Every row gives one point. The points of each table are mixes of a few directions, plus a little noise. How many directions does each table use, and how many do they share? Where both have some left over, give the other angles between the two spaces (their principal angles), to ten degrees, smallest first.

First (7 x 2):
[[ 1.1  0.8]
 [-6.5 -5.0]
 [ 2.1  1.6]
 [-1.2 -0.9]
 [ 2.8  2.2]
 [ 1.8  1.4]
 [-0.1 -0.1]]
Second (6 x 2):
[[ 1.9  1.5]
 [-6.3 -4.9]
 [ 1.0  0.8]
 [ 0.3  0.3]
 [ 2.7  2.1]
 [ 0.3  0.3]]
Directions: first 1, second 1, shared 1

First (6 x 3):
[[ 0.0  0.8  1.2]
 [-2.1 -1.1 -2.3]
 [ 7.5  0.8  3.6]
 [-3.6  1.5  1.1]
 [-3.6 -0.9 -2.4]
 [ 1.7 -1.2 -1.2]]
Second (5 x 3):
[[-6.5  1.9  0.7]
 [ 7.1 -2.1 -0.7]
 [-0.6  0.2  0.1]
 [-0.5  0.2  0.1]
 [ 0.5 -0.1 -0.1]]
Directions: first 2, second 1, shared 1

First (6 x 6):
[[-0.2 -1.4  0.0 -2.3 -1.2  0.0]
 [ 0.2 -0.1 -2.8  1.8 -2.9  3.4]
 [ 0.7 -2.5 -5.1 -6.4  0.0 -2.1]
 [ 0.9  4.0 -1.7  6.8  2.6  1.0]
 [-0.5  0.7  3.3  1.3  1.1 -0.7]
 [-1.2 -0.8  6.1 -1.2  0.4 -1.6]]
Second (7 x 6):
[[ 0.0 -0.6 -0.4  0.7 -1.0  0.5]
 [-0.1  2.6  1.6 -3.0  4.0 -2.0]
 [ 0.1 -4.9 -2.9  5.7 -7.7  3.8]
 [ 0.0  2.7  1.7 -3.1  4.2 -2.1]
 [ 0.0  1.6  0.9 -1.9  2.5 -1.2]
 [ 0.0  1.4  0.9 -1.7  2.3 -1.1]
 [ 0.1 -2.8 -1.7  3.2 -4.3  2.1]]
Directions: first 3, second 1, shared 0; angles 30

First:
[[-1.4 -1.4 -1.0  4.0  0.8  3.2 -1.3 -2.7 -1.1]
 [-3.4  3.6  1.5 -6.3 -0.2 -3.5 -1.8 -2.8 -0.8]
 [ 3.7  3.7 -0.5 -0.5 -1.9  3.8  3.4 -0.1 -0.5]
 [-1.2 -0.4  0.9 -2.6  0.3 -3.6 -1.0  1.0  0.6]
 [ 2.3  4.9  0.8 -4.8 -1.9 -0.3  2.5  0.3 -0.1]
 [ 0.1  0.9  1.3 -4.5 -0.4 -4.5  0.2  2.3  1.1]
 [-1.0 -5.6 -0.9  5.5  1.7  0.3 -1.7  1.2  0.6]
 [ 0.3 -0.3 -1.8  5.6  0.2  6.6  0.2 -3.4 -1.7]
 [ 0.7 -5.5 -0.4  3.6  1.2 -2.0 -0.5  4.2  1.8]]
Second, 7 rows:
[[ 5.0  1.4 -0.5  1.5 -1.9  5.0  2.5  2.8  0.5]
 [-1.7 -0.1  1.0 -2.6  0.2 -2.7 -1.8  0.4  0.4]
 [-1.0  3.4  0.6 -2.6 -0.9  2.1 -1.3 -2.5 -1.1]
 [-3.5 -2.2 -1.2  3.1  2.4 -2.5  0.0 -4.3 -1.2]
 [-4.3 -0.2 -0.9  1.6  2.0 -1.3 -0.8 -6.0 -1.9]
 [ 6.4 -3.1 -0.7  3.6 -1.1  1.3  3.5  7.5  2.5]
 [-0.7  0.9  1.7 -4.5 -0.7 -2.1 -2.3  2.1  0.9]]
Directions: first 3, second 3, shared 2; angles 40

First (10 x 12):
[[-0.4 -0.1  0.6  1.1  0.4 -2.4  1.1 -3.1  0.4 -4.6 -3.6  0.6]
 [-2.6 -0.3  3.3  3.8 -3.6 -2.5  0.3  1.8 -1.7 -0.3  0.0  0.2]
 [-3.5  0.1 -1.3  2.6  2.8 -2.5 -1.6 -2.1  3.4 -5.6 -2.0 -2.3]
 [ 2.1 -1.0  3.4  0.0 -5.1 -0.8  2.8 -0.1 -5.4  3.6 -2.3  2.7]
 [ 2.2  0.0  1.3 -1.8 -0.1  1.2 -0.2  0.5 -1.7  1.9  2.5  1.5]
 [ 1.8  0.4 -5.3 -3.7  0.2  5.5  0.6  4.0  1.5  7.0  2.4 -2.0]
 [ 4.7 -0.2  1.0 -4.2 -0.6  2.8  0.7  0.4 -3.2  4.9  2.4  2.8]
 [ 0.3  2.2 -0.7 -0.1 -0.2  0.8  2.8  1.1  3.8 -5.5  1.6  1.5]
 [ 0.2  0.7  1.1 -0.2  2.3 -0.7 -0.9 -1.4  1.6 -4.3  1.7  1.1]
 [-4.8 -2.2 -3.5  2.5  3.7 -1.6 -5.3 -1.2  1.1  2.8 -2.7 -6.2]]
Second, 11 rows:
[[-0.4 -2.6 -0.2  5.4 -0.5 -2.8 -1.4 -0.7  2.5  0.7  1.7  0.9]
 [ 0.5  3.6  5.1 -5.8 -2.2  4.0  0.8  5.3 -6.2  2.2  3.5  0.5]
 [ 0.7  3.1  0.2 -6.1  4.6  3.7  0.7  1.2 -0.1 -3.0 -0.5 -3.1]
 [-1.8 -1.8  1.3  3.4 -0.3 -2.7 -1.7 -0.9 -0.9  1.0 -1.3 -1.2]
 [ 1.0  2.4  1.8 -4.6  1.3  3.0  1.0  2.1 -1.9 -0.5  0.8 -1.2]
 [ 4.3 -3.2 -4.8 -0.8  6.2 -1.2 -2.4 -8.2  3.3 -0.3 -2.4  1.1]
 [ 0.3 -1.5  2.5  2.5  1.2 -1.3  0.9  0.5 -0.2  0.0 -1.8 -2.7]
 [ 4.9 -3.4  0.9  3.0 -0.8 -1.6  3.6 -2.0  0.6  2.1 -2.7  1.0]
 [-4.7  3.9 -3.3 -3.5 -3.7  1.9 -0.7  1.4 -1.3 -1.5 -0.2  1.3]
 [-2.2 -0.9 -1.6  5.1 -1.2 -2.1 -0.6  0.8  4.0 -1.3  1.9  0.3]
 [-2.6  0.5 -2.3  1.5 -4.8 -0.8 -0.3  0.6  0.1  0.7  0.9  2.9]]
Directions: first 5, second 6, shared 4; angles 80
